Rows are points. The points of each table are mixes of a few directions, plus a little noise. Count the directions of each table, and those that both share. Where both have some left over, give the other angles between the two spaces (their principal angles), to ten degrees, smallest first.

First, 4 rows:
[[  0  -2]
 [  6 -64]
 [ -9  95]
 [  2 -29]]
Second, 7 rows:
[[  -3   34]
 [   3  -37]
 [   1  -15]
 [   2  -22]
 [  -6   67]
 [   9 -103]
 [  -7   78]]
Directions: first 1, second 1, shared 1

First, 4 rows:
[[-54 -35]
 [ 67  43]
 [-42 -27]
 [ 28  18]]
Second (6 x 2):
[[ 70  44]
 [  2   1]
 [-48 -30]
 [ 54  34]
 [ -8  -5]
 [-70 -44]]
Directions: first 1, second 1, shared 1

First:
[[-12  72 -24]
 [-41  44  22]
 [  5 -70  33]
 [ 47 -45 -30]]
Second:
[[  63  -37   63]
 [  13    0   -4]
 [ -31   25  -47]
 [-100    1   26]
 [  48    0  -13]
 [  73    1  -23]
 [ -66   10   -2]]
Directions: first 2, second 2, shared 1; angles 50

First, 5 rows:
[[-30  58 -27 -18]
 [ 14 -34   1  69]
 [ 24 -22  41  39]
 [  0  -6  -3 -29]
 [ -8   5 -13 -61]]
Second:
[[  12    6   -4    0]
 [  52   26  -15   -1]
 [  39   20  -12    0]
 [ -33  -16   10    0]
 [  24   12   -7    0]
 [-121  -61   36    4]
 [  27   13   -7   -1]]
Directions: first 3, second 1, shared 0; angles 80

First:
[[ -52   19   21   38   22   76]
 [  54  -59 -102  -25  -68  -44]
 [ -28  -10   12   59   28   10]
 [ -22  -13  -17   36    1   32]
 [   1   34   39  -35   11    4]
 [ -13   -6   -4   21    4   15]
 [  62   35   50  -95    2  -92]]
Second (7 x 6):
[[ -31  -53   87   -6   26  -17]
 [  -1   -2    3    0    1   -1]
 [  13   21  -35    2  -10    7]
 [ -29  -49   81   -6   24  -16]
 [  41   69 -113    8  -33   22]
 [ -29  -49   80   -6   24  -16]
 [  37   62 -103    7  -30   20]]
Directions: first 3, second 1, shared 0; angles 50

First:
[[   2   43   53    0   67   29   17    2]
 [   3  -17  -25  -86   14   -3   14   35]
 [   0   16  -21  -27  -35   -5  -15  -11]
 [ -12  -58   -4  104   -3   10   37  -18]
 [   3 -101    5  102    9  -48  -14   39]
 [   2   93  -24 -121  -40   23  -14  -31]
 [   2   24   16   27  -13   -6  -25  -16]]
Second, 8 rows:
[[-62  20 102 -29  96 -58   5  20]
 [ 28 -27 -68  66 -51  26  12 -24]
 [-64 -19  39  60 -54 -24   2 -54]
 [ 29  -8  50 -38  -8  85   3  23]
 [ 80  36 -60 -29 -12  26 -41  26]
 [-20  19  17 -15  37 -43  -8   7]
 [  7  -8 -39 -72 -41  18   6   6]
 [  1 -12 -40  57  33 -30  21  -4]]
Directions: first 4, second 5, shared 3; angles 70

First, 9 rows:
[[ -3 -22 -22  -8  -5  36   7 -27 -17]
 [ -9  28   1  16 -32  27 -49  26  48]
 [-11 -16 -25 -30  25  27  75 -31 -24]
 [ 15   2  27  11  12 -59 -12  16 -11]
 [ -5  -5 -10  -9   5  15  21 -11  -5]
 [ -7  11  -7  11 -29  35 -42   9  28]
 [ 28 -14  36  13  22 -88 -14   9 -37]
 [-29  19 -32 -23  -4  73  47  -7  33]
 [ 21  -2  32  19   6 -67 -34  18 -14]]
Second (9 x 9):
[[   4   -6   -4   -2  -13   24   -1   -6    5]
 [  18  -11    8   -6  -21   23   17   -5    5]
 [ -42    9  -40   14    6   23  -58  -12   -3]
 [  43  -18   31  -15  -26   15   50    3    9]
 [ -11   -8  -26    4  -24   56  -29  -16    6]
 [  -9    0  -12    2   -4   16  -15   -5    1]
 [ -37   29  -11   15   54  -72  -32   14  -17]
 [  28   15   59   -8   49 -121   66   35  -15]
 [   7  -10   -4   -5  -22   36    2  -10    7]]
Directions: first 3, second 2, shared 1; angles 70

First, 11 rows:
[[ -1  -8  -5   0   2  -5  -8  -9   0   5   1]
 [  3 -72 -40  -3  15 -49 -69 -83   4  38   3]
 [  1 -38 -21  -1   8 -25 -36 -44   2  20   2]
 [  0   0   0   0   0  -1   0   0   0   0   0]
 [ -1   8   4   1  -2   6   8   9  -1  -4  -1]
 [ -2  58  32   2 -12  39  56  66  -5 -30  -4]
 [  2 -38 -21  -1   8 -26 -37 -43   3  19   2]
 [ -3  80  45   3 -17  54  77  92  -6 -42  -4]
 [  3 -82 -46  -2  17 -56 -79 -95   5  43   5]
 [ -4  95  52   3 -20  64  91 109  -6 -50  -5]
 [  0  -2  -1   0   1  -2  -2  -2   0   1   0]]
Second:
[[ -28  -42   -1  -20  -30  -22  -35   15    3  -52   -3]
 [ -17   41   13   25    3   72    7   19   23   -2   37]
 [  16  -13    3  -24   -9  -54   21   15  -24  -15  -39]
 [  15   61    6   36   32   67   32   -6   13   49   28]
 [  14   17    4    1    6   -2   22    6   -8   12  -10]
 [ -49    2   19    0  -35   50  -22   49   24  -67   30]
 [  26  -82  -34  -35    4 -121  -33  -58  -32   19  -52]
 [  55   47    3    3   32  -21   70   -3  -29   57  -35]
 [ -32  -33  -17   15   -2   30  -63  -34   31   -2   41]]
Directions: first 1, second 3, shared 1

First, 10 rows:
[[ 25   0  -1  26  33 -11 -25 -23 -41 -12  19 -16]
 [-18 -20  -9  11  17 -10  46  -7 -32 -10   3  17]
 [  5 -12 -30 -13  -8 -11  22  12  -3  18 -25  -9]
 [-25 -14 -22 -51 -48  45  66   8  26  31 -37   5]
 [  2  32 -14   3  18   6  42 -17 -62 -12  36  -7]
 [-28 -47  41  18  -6  11 -17  13  63 -13 -12  38]
 [-10   0  49  32   7 -15 -58  22  55 -26  21  26]
 [-21  83  13   2  18 -73 -26   0 -39 -24  43  11]
 [ 26 -25   6 -21 -21  30 -65 -29  31  28 -43 -31]
 [ 42   4 -33  -6 -10  30  14  21   4  20  -3 -36]]
Second, 11 rows:
[[  -6    3    8    4    1    0    0    0    5   -6    8    8]
 [  37  -18  -49  -24  -10    5    1  -11  -21   39  -44  -44]
 [  12   -5  -16   -8   -3    2    1   -4   -7   12  -13  -14]
 [ -16    7   20   11    4   -2   -1    4    9  -15   17   17]
 [ -36   19   49   24    9   -4   -3   10   21  -38   42   44]
 [  11   -5  -13   -7   -3    2    1   -3   -6   10  -12  -13]
 [ -35   17   44   22   10   -5   -2    9   19  -35   39   41]
 [ -25   12   34   17    7   -2   -2    7   15  -26   30   29]
 [  -6    2    9    4    1   -2   -1    2    4   -6    6    8]
 [  92  -44 -121  -61  -22   11    8  -26  -53   92 -105 -110]
 [ -26   14   35   18    7   -4   -2    7   15  -27   30   31]]
Directions: first 6, second 1, shared 1

First, 9 rows:
[[ -33  -74   64  -13   35   -1   34 -121   34   56  -37   -1]
 [   7   16  -14    3   -8    0   -8   26   -8  -12    8    0]
 [  -7  -15   13   -3    7    0    7  -24    7   11   -7    0]
 [   8   18  -16    3   -9    0   -9   31   -9  -14    9    0]
 [  15   31  -27    6  -15    0  -14   52  -15  -24   16    0]
 [  -2   -6    5   -1    2    0    2   -9    3    4   -3    0]
 [  18   39  -34    6  -19    1  -18   64  -18  -30   19    0]
 [ -30  -66   57  -12   31   -1   30 -108   31   50  -33   -1]
 [  24   54  -47   10  -26    1  -25   89  -25  -41   27    1]]
Second, 10 rows:
[[-28 -29  -9   3 -13 -72  23 -18  -2  -8  -8  52]
 [-32 -58  12 -17  11 -78  -5   8  51  29  -7  26]
 [-32 -21  18 -46  -2  23  21 -50  18  34   6  24]
 [ 27  51 -18  14 -14  54  -2  12 -40 -29  10 -17]
 [ 50  66 -15  11   1  82 -36  62 -22 -20  19 -60]
 [ 12 -28  23  27  27 -24 -13  -5  18  11 -21 -30]
 [ -9 -12   2 -25   5  -8 -16  29  31  21  11  -2]
 [-20 -17  34 -36  10  60  23 -75  13  39  -4  -2]
 [ -1   4 -16  14 -11 -29   6  10 -17 -21   0  19]
 [ 35  43 -29  54 -12  -9  -5  30 -52 -57  -4 -11]]
Directions: first 1, second 4, shared 1

First:
[[-58   8 -46  -2  22 -31 -30  25  59 -36  47 -52 -28   7]
 [-68  11  94  33 -29 -21  -6  25 -21  -2 -55  49  14  68]
 [ 12 -14 -31 -27  -6  27   7  11 -16   7  -4  12 -10  10]
 [-10 -31  -2  -6 -18 -31   5   2  -1  30 -18  42 -38  36]
 [ 21 -17  15  -9  -3   5  28   8 -56  42 -20  41  14  14]
 [ 36  19  11  -3  11  42  15  -3 -41   1  -1 -11  48 -30]
 [ 62  20 -22   7  38   8   7 -32   7  -2  48 -58  35 -85]
 [  6   6 -19   7 -16   1 -27 -35  70 -38   4 -25 -34 -19]]
Second:
[[  -7    1  -11   46  -18   34  -12   -5    2   -2    7   29   22  -24]
 [ -14    7   -8   33   12   38   -5    4   12   -4  -15    1   -8  -23]
 [ -27   16  -16   62   23   73  -11    8   21   -8  -29    1  -14  -44]
 [  47  -32   23  -97  -48 -121   16  -17  -35   12   54    8   33   71]
 [  -9    0  -13   55  -18   43  -13   -5    3   -2    6   32   23  -30]
 [  11   -7    7  -32   -8  -34    5   -3   -7    3    9   -3    4   21]
 [ -24   22   -2   11   59   44    3   18   23   -7  -48  -44  -54  -22]
 [  25  -12   19  -79    0  -77   16   -1  -16    6   15  -23   -7   48]]
Directions: first 5, second 2, shared 0; angles 60, 70

First (8 x 18):
[[ 121   -7  -11   15   58  -91   65 -106  -67   -9    1  -70   93  -11
    18   -6   -6   42]
 [ -58    3    5   -7  -28   43  -30   50   31    4    0   32  -44    5
    -8    2    3  -20]
 [   3    0   -1    0    2   -2    2   -3   -2   -1    0   -2    2    0
     1    0   -1    1]
 [ -15    1    2   -1   -7   11   -8   14    8    1    0    8  -11    1
    -2    0    1   -5]
 [   9   -1   -1    1    4   -6    5   -7   -4    0    0   -5    7   -1
     1    0    0    3]
 [ -17    1    1   -2   -8   13   -9   15    9    1    0    9  -12    2
    -2    1    1   -6]
 [ -33    2    3   -4  -16   25  -18   30   17    3    0   19  -25    3
    -5    2    2  -11]
 [ -12    1    1   -1   -6    8   -6   10    7    1    0    7   -8    1
    -3    1    0   -5]]
Second (10 x 18):
[[ -5  -2  -8  29 -71  13   1 -17  38  44 -12   9 -27  30  13  30  16 -58]
 [-13  45  27 -26  43  19  -1  21 -10 -29  -8  -2  21 -11  -6 -13 -12  33]
 [ 40  30  28 -24  62  10  39   1   1 -15  -5 -11  38  -8   8   2  -3  36]
 [ 20  -5  16 -21  61  27  19  33  15  -5  13  12   0  -4  -2  10  -1  36]
 [ -9 -24 -10 -26 -16 -21  16   8   1 -27   2   9   9 -39  12 -35   8 -14]
 [-26   1 -17  55 -63  10 -47 -20   4  50  -5  -1 -44  52 -14  38  -1 -35]
 [ 25  17  12  -8  39  -6  16 -10 -16 -13  -2 -15  28  -5   0  -2  -7  28]
 [ -9 -50 -33  10 -29 -38 -16 -11 -20  -5  14   0 -12 -15  -3 -20   2 -14]
 [ 14  30  21   1  13  27  14   2  20  14 -10  -1   4  18   5  23   1   3]
 [-38 -41 -36  11 -39 -40 -42  -5 -35 -15  13   0 -17 -17 -14 -32  -4 -13]]
Directions: first 1, second 5, shared 1

First (9 x 20):
[[-16   1 -17  31 -51 -13 -18  18  -9   0 -25 -47   6  36 -12 -19  29  22
   -9  -5]
 [-37  26  -8  44 -26 -18 -20 -28   7 -37  -4  14   3 -18   9 -16   7   6
   15  20]
 [  5  -1  29   8  36  -7 -17  30 -16  -1  68  36 -24  15 -20  79 -56  -6
  -51 -25]
 [-13  -1 -21 -26  46   5  15  -1  15  17  34  59   3 -34   4  60 -15 -55
   -1  12]
 [  7  15   9 -14  45 -16  33   2  22 -19   3 -19  17   6  34 -18  19 -13
   11   3]
 [  5 -17  -9  94 -53  -2 -16 -24 -43  37 -40   8 -55  -7 -38  41 -35  10
  -16 -24]
 [ 11  -2  26 -10 -69  16 -34  -7 -11 -28 -35 -52  11  23  -8 -97  20  75
   18   3]
 [ 17 -20 -10 -97 -10  30   9  27  18  14 -20 -43  44  18   7 -68  50  13
   22  14]
 [ 19  -1   2 -29  82   3  50 -16  19  16  18  44  -5 -38  27  38 -19 -54
   12   3]]
Second (10 x 20):
[[ -6   3  -2 -17  34   5  -6  -4  24 -53   8  20  30  -5   6   9  30   2
   13 -12]
 [ 27 -16 -14   8 -50  -2 -10  40 -21  -4 -41  36 -48  20 -37  72 -25  12
  -26 -59]
 [  1   9   1 -24  39 -21  -2   2  27 -44 -25  20  18 -16  32  33  25 -27
   15 -16]
 [ 22  -3  28 -21 -24  49  -3 -42 -11  -3  43  28  -8 -16 -20 -69 -27  48
   18  22]
 [-75  42  18  32  60 -26  16  15  29 -60  -7 -12  16 -43  29 -39 -51   3
   22  39]
 [ -9   5  16   8   2 -12  -9  12  -1 -16 -28  -8  -8 -10   6  -1 -24   9
    1  -5]
 [  8   4 -16  -6   5 -24  30 -29  -3  96  19 -40   6   2  42 -14  31 -66
   -1  50]
 [-17 -12  12  41 -34  14 -27  36 -25 -20 -18 -22 -19  20 -50  -7 -43  61
  -21 -25]
 [-10   6 -33  28 -39  26  40  -5 -19  56  62  22 -32   8 -37 -21 -36   4
  -14  34]
 [ 59 -38 -10 -48   7 -10 -28 -25   1  47 -12 -44  45  41  28  38 121 -46
   -7 -27]]
Directions: first 6, second 6, shared 2; angles 40, 50, 60, 80

First:
[[  22   40  -58   -7   17   16   -5   20   74   26   28   23    0  -30
     8  -35    8   23   46   13  -28   12   10   42]
 [ -25  -14    5   -6  -28  -30  -15  -36  -28  -31   31  -53   25   24
    97   34  -14  -71  -25   87   40  -32   54  -34]
 [ -26  -27   11   -6   32   29  -19   25   13  -25   11  -17   11   13
   -21  -18   30  -21   44  -28   12   13  -55  -23]
 [  39    4   27  -14   -6  -14  -31  -37   64   42    0   22  -59   30
    27  -50   47   78   43  -15  -32   30   31   57]
 [  23   25 -105   29    5   -7   47   63    8   16    7   25   14  -75
    12    4  -33  -35  -52   12  -20   11  -37   27]
 [  16   25   44   -7   -4  -39  -11  -44   -5   27  -34   11    0  -23
   -48   36  -29   55  -26  -11  -14  -28   30  -11]
 [  20    3   38   12  -45   15   46  -21  -68   14  -47   42  -39   39
   -43    2  -16   54  -39  -37  -11    6   44   28]
 [ -30  -47  -16   16   32   10    5   56  -23  -35    1  -25   21  -17
   -14    6   12  -66  -15  -32   21   16 -103  -39]
 [ -51   20    3  -20   28   26  -22    1   -3  -41   27  -38   75  -14
   -32   36  -28  -48   38   35   32  -47    8  -66]
 [  12  -29   50    3  -29   -5    5  -28  -32    5  -23    9  -47   54
    13  -15   23   31  -13  -24    0   19   18   19]]
Second, 9 rows:
[[  9   4  -1  -8 -24  18 -13   9   6  23 -12  15 -37  -6  -2 -11  -9  -9
    5  18  19 -12 -13 -38]
 [  3  40   5 -34 -60  16 -21  13 -17  44 -54  65 -88 -29   8 -32   1 -29
   44  59  48 -41 -56 -69]
 [ 36 -32 -10  10 -27  56 -28  21  46  43  16 -17 -46  13 -16  -6 -40  -1
  -33   2  19   2  16 -75]
 [  0 -21  -3  18  29  -6  10  -6  10 -21  28 -33  42  15  -5  16  -2  14
  -23 -29 -24  21  29  32]
 [ -8   2   2   2  13 -14   8  -6  -8 -15   4  -5  21   1   2   5   8   4
    1  -8 -10   5   4  24]
 [-18 -22   0  26  65 -38  31 -20  -5 -58  41 -51  98  21   0  31  16  26
  -25 -53 -51  35  43  94]
 [ -4  16   3 -12 -15  -3  -3   1 -12   8 -19  22 -21 -11   5  -9   6  -9
   18  18  12 -13 -19 -11]
 [ 46 -51 -15  21 -19  68 -30  23  64  44  34 -39 -36  25 -23   0 -52   6
  -54 -13  11  13  36 -78]
 [-64  63  19 -23  38 -97  45 -35 -85 -68 -37  42  66 -29  31   5  72  -3
   67   7 -25 -11 -40 121]]
Directions: first 6, second 2, shared 0; angles 90, 90

First:
[[ 29  -2 -14  29   0  -4   0 -66  -7   6  -9  36  13  -6  19  -7  42  31
    7  -4  31  -7  22 -11 -14  14   9 -55  67  21  -1 -12]
 [-22 -12  -6  18 -11 -19  12  -7 -23 -24   9  -2  12 -28 -16  -4  -8 -31
  -43  17   9  39 -39  19 -48   5 -17 -29   3  34   8  22]
 [ 61   5  33   7  40  -5 -26 -47  -5  30 -25  29  -1  31  36  26  54  32
   42 -26 -24 -32  27 -13  37 -16 -16  16  -8 -57  -5 -41]
 [ 12  19 -23  10   6  23   3  -8  28  18  -6  16 -15  17  -3 -34   1  33
   23 -26   8 -15  40   6  10   4  27 -18  39  25  15  16]
 [ -9   3   2 -11 -58  -5 -16  23  21  44  -2   3 -27  30  27  -7 -42  12
  -25  18  59 -40  40  30 -39  14  33  -6  20  30  24  35]
 [-11  21 -10 -10  42  29   9  40  21 -14   3 -17  -8   5 -38 -22 -12  -4
   30 -33 -57  15  -7   0  46 -18  -2  37 -38 -12  -1   8]
 [-35 -47 -33 -23 -31  17  42  41  -7 -26  42 -53 -32  -9  -5 -16 -43 -72
  -10  27   8  23 -39  34   7 -11 -34  29   0  -1  10  46]
 [-60  52 -11 -23 -17   7  -7  59  31 -28  -8  -7  52 -42 -55   3 -27  51
   -7  13   8  -2  13 -81   6  41  82 -12  -9  34 -47 -46]
 [  6 -63  11   5 -33 -31  14 -28 -48  -6  23 -18 -19  -3  40  24  -3 -75
  -42  40  27  19 -49  50 -44 -13 -65   0   0 -14  18  29]
 [ 28  13   0  -2  41  24  -3  -4  16   9  -9   6 -10  21  -1  -7  23  21
   49 -34 -39 -14  20 -10  55 -16  -4  26  -8 -34  -3 -16]
 [  0  12  50   1  18 -37 -27  -2 -26 -11 -17   8  35 -15  -6  46  17  -2
  -24   8 -27  12 -31 -24 -15  -2 -14  13 -63 -29 -22 -42]]
Second:
[[   4    0   -1    4    2   -1    0   -9   -2   -2   -1    4    4   -3
     1    1    7    3    1   -1    1    1    0   -5   -1    2    1   -6
     6    1   -2   -5]
 [   0    0    0   -1    0    0    0    2    1    0    0   -1   -1    1
    -1    0   -1   -1    0    0    0    0    0    1    0    0    0    1
    -1    0    1    1]
 [  46   -3  -10   50   30  -16    2 -117  -32  -23  -19   56   53  -38
    14   10   93   46   15   -6   16   14    5  -56   -6   20    1  -85
    82    9  -27  -63]
 [ -28    1    6  -31  -19   10   -1   73   20   14   12  -34  -33   24
    -8   -6  -58  -28   -9    4   -9   -9   -3   34    4  -13   -1   53
   -51   -6   17   40]
 [ -11    1    2  -12   -7    4    0   28    8    5    5  -13  -13    9
    -3   -2  -22  -11   -3    1   -4   -3   -1   13    1   -5    0   20
   -20   -2    7   15]
 [  -8    0    1  -10   -6    3   -1   22    6    4    4  -11  -10    7
    -2   -2  -17   -8   -2    1   -3   -2   -1   10    1   -4    0   16
   -15   -2    5   12]
 [  47   -4  -10   51   31  -16    2 -121  -34  -24  -20   58   55  -39
    14   10   96   48   16   -6   16   14    5  -57   -6   20    1  -88
    85    9  -28  -66]
 [  -2    0    0   -2   -2    0    0    5    1    1    0   -3   -2    1
     0    0   -4   -2    0    0   -1    0    0    2    0   -1    0    4
    -4    0    1    2]
 [ -46    3   10  -51  -30   16   -2  118   33   23   19  -56  -53   38
   -14  -10  -94  -46  -16    6  -16  -14   -5   56    6  -20   -1   85
   -83   -9   27   64]]
Directions: first 6, second 1, shared 1

First, 11 rows:
[[ -14    3    5   -3   17   19    0  -32   26  -21   -3   31   17   21
   -12    1    5   -6   20  -40  -23  -16    5    1   -9   31   32  -13
    31  -10  -14    7]
 [  21   10   31   10    2  -11    1  -10   15   30   44  -11   19   10
    11  -18   25   15   -5   11   -9  -16  -11  -20    3   16  -19   -9
   -27   14   11    5]
 [  21  -42  -11   60  -10  112   25  -31   -8  -75  -16  -37   20   80
   -32   11  -13  -48   50   -9  -17   60   20   62  -18   30    9   76
    48  -20   26  -56]
 [ -19    6  -17   -2    7   10  -30   11  -41  -30  -58   23  -18   17
   -19   34    3    1    7  -21   -6    5    0   44  -32  -15   16   19
    28  -12  -19   -9]
 [ -53  -53  -50  -35  -30  -30   13    3    4 -107   -5  -34  -17  -42
   -24   44  -78  -58    8   30   36   80   20   -9   40  -56   41    9
    46  -16   14  -12]
 [  27    9   18   42   -7   21   -4  -27   -8    4   28  -10   19   44
     7    2   29    0   20   -3  -23   -8   -2   24  -19   -2  -12   33
    -6    6   16  -14]
 [  -1  -23   -1  -32    4  -10   23   43   13   12  -13  -28  -14  -45
    -8  -24  -28    2  -35   35   36   27   -6  -40   35   23  -20  -30
   -16    2    2    1]
 [   1   36   16  -20   28  -14  -12    4   12   59  -14   53   -1  -11
    11  -21   30   38  -16  -34  -17  -61  -11  -17  -12   31    1  -43
   -14    0  -30   29]
 [  41   21  -13   39  -16   33   20    5   -4   77    5    3  -10  -10
    46  -32    4   10    7  -11    2  -35    8   17    2  -27  -30   29
   -35    2    6    4]
 [ -43    9  -49  -77    9  -53    8   57   10   43  -64   47  -50 -112
    18  -15  -52   14  -40  -14   40  -22    8  -45   35  -26   17  -67
    -5  -13  -43   43]
 [  26   24   74   21   -4  -78  -46  -21  -21    9   94  -36   34   43
     2   16   75   35  -13   54  -19  -11  -38  -16  -24   -7  -38   -2
   -48   40   32    1]]
Second:
[[ -23   37   -2   21  -27  -60  -61    2   -8   54   -4   22   18    5
    21   36   42   17  -22   -8    6    5  -23   21  -20  -32  -11  -13
    50   20  -12   -4]
 [ -65   97  -15   18  -67  -85 -121   22  -10  109    1   54   80   26
    45   53   62    7  -43    8   21   27  -46   25  -39  -54  -38  -12
   115   45  -30   -9]
 [  53  -77   19    4   50   30   76  -27    2  -68   -6  -44  -79  -28
   -33  -19  -22   14   26  -20  -19  -26   30   -4   24   27   36   -1
   -83  -30   23    7]
 [  15  -23    9   18   11  -28   -1  -15   -5   -2   -7  -11  -36  -13
    -4   16   20   21   -1  -18   -8  -12    1   16   -1   -7   16  -11
   -14   -4    5    2]
 [ -43   59  -24  -36  -33   46  -18   36    9   19   16   31   87   33
    15  -23  -30  -45   -4   40   19   29  -10  -28   -3    8  -40   22
    45   14  -16   -6]
 [ -24   38   -5   13  -26  -44  -53    6   -5   48   -1   21   26    8
    19   27   32    9  -19   -2    8    8  -20   14  -16  -25  -13   -9
    47   18  -12   -3]
 [  30  -44   10    4   28   13   41  -16    1  -37   -5  -24  -46  -15
   -17  -10  -10    9   13  -11  -12  -15   16   -1   12   14   22   -2
   -46  -15   13    4]
 [  28  -42    8   -3   26   24   46  -12    4  -41   -2  -23  -37  -13
   -17  -16  -20    2   15   -6   -9  -13   17   -7   15   19   17    2
   -46  -17   13    5]
 [   6  -16  -11  -47   19  103   72   17   18  -62   15  -12   23   11
   -19  -60  -73  -45   28   32    2    7   24  -45   28   46  -10   30
   -42  -19    7    2]
 [ -15   18  -10  -21   -8   34    5   16    6   -4    8   10   36   13
     2  -18  -24  -25    3   20    7   11    2  -17    3   10  -16   11
    10    2   -3   -1]
 [  37  -50   21   29   27  -38   14  -29   -7  -16  -12  -25  -72  -26
   -14   19   26   36    3  -33  -16  -22    8   23    3   -6   34  -18
   -38  -12   12    5]]
Directions: first 6, second 2, shared 0; angles 40, 90

First (9 x 32):
[[  4  11   7 -32  39 -11   9  16   1  -8   2  12  13 -19  12  -6  20 -41
   16 -15  -1   5  -8  -8  17 -29  -8 -36 -13 -41  -2  -9]
 [-22  47  19  -7 -35 -37 -10  -8  20 -52  -6  27 -18  -8 -42  51  52  -3
   14  15  18 -26  22  40  -5  13 -28   5  -8 -10  -1  13]
 [  2  10 -20  38 -41  -9 -17 -12  10  -5  -2 -35 -18  20 -21  11 -48  37
   -3  27  -7 -34  10  18 -51  41  -7  67  43  50  -4   4]
 [  0 -25  -2  -4  20  11   9  22 -20  14   4  12   7   7  23 -30   1 -14
   -6 -16   1  29 -11 -18  13 -12  17 -33 -27 -19  -2  -4]
 [ -7   3  -7  10  -9 -15  -4  21  -9 -13   2   5 -10  15  -1  -8  -5  -5
    3   2   5   0   2   7 -20  13  -1  -2 -10  -5  -8   2]
 [  8 -33 -11  24 -11  31   0 -15  -8  35   1 -21   2  14  11 -17 -33  33
  -20   3  -9  11  -4 -15   0  10  21  21  13  35   5   1]
 [ -2  10  18 -27  16  -1   7  -8   7  -6  -2  19   9 -22  -1  14  38 -17
    6  -9   5   6   1   0  31 -23  -6 -27 -14 -25   6   0]
 [  5  16  15 -21   9   4   3 -28  21   0  -4   0   9 -26 -10  27  22  -1
    7   0  -2 -12   4   3  25 -18 -11   1  13  -2   9  -1]
 [ 12 -39 -20  19  12  25   4  13 -21  36   5 -20   6  20  29 -42 -47   9
  -15  -7 -11  21 -14 -26  -9   4  24   3   3  16  -2  -7]]
Second, 10 rows:
[[ -21   11   -2    8  -14    1  -14  -34   11    1   -5  -15  -13   10
   -10   61   -3   34   -9   17    7  -20    8    5    0   -8    3    6
     1   34   -1  -10]
 [  -3  -13   -8   17  -11   13   -5  -12   -3   16    0  -14   -5   13
     3    6  -20   25  -12    7   -2    0    0   -5   -5    6   11   13
     6   27    1   -2]
 [ -22   17    1    3  -11   -3  -14  -32   13   -4   -5  -11  -13    6
   -12   64    4   28   -5   16    8  -22    9    6    1  -10    0    2
    -1   27   -1  -10]
 [   8   16   12  -25   19  -19   10   25    2  -22    2   23   10  -21
    -3  -22   29  -43   19  -13    2    4   -2    6    7   -6  -17  -19
    -8  -45   -1    5]
 [  26   -2    9  -23   25  -13   20   49  -10  -15    6   29   19  -23
     8  -75   20  -60   20  -25   -6   23   -9    0    5    4  -14  -18
    -6  -61    0   13]
 [   0  -10   -5   10   -6    8   -2   -5   -3   10    0   -8   -2    8
     3   -1  -13   13   -7    3   -1    2   -1   -4   -3    5    7    8
     3   14    0    0]
 [ -30   21   -1    6  -17   -3  -19  -47   17   -3   -7  -18  -19   11
   -15   88    2   42   -9   23   10  -30   12    8    1  -13    2    5
     0   42   -1  -14]
 [  -6    5    0    0   -3   -2   -3   -9    4   -2   -1   -3   -4    2
    -3   18    2    7   -1    4    2   -6    3    2    1   -3    0    0
     0    7   -1   -3]
 [   6  -22   -9   18   -8   16    0   -1   -9   20    1  -11    0   12
     8  -19  -24   17  -11    0   -5    9   -3   -9   -6   11   13   14
     7   19    1    2]
 [  41  -25    3  -13   26    0   27   66  -22    0   10   28   26  -18
    19 -121    3  -64   15  -32  -13   40  -16   -9    0   16   -6  -10
    -2  -64    2   19]]
Directions: first 4, second 2, shared 1; angles 40
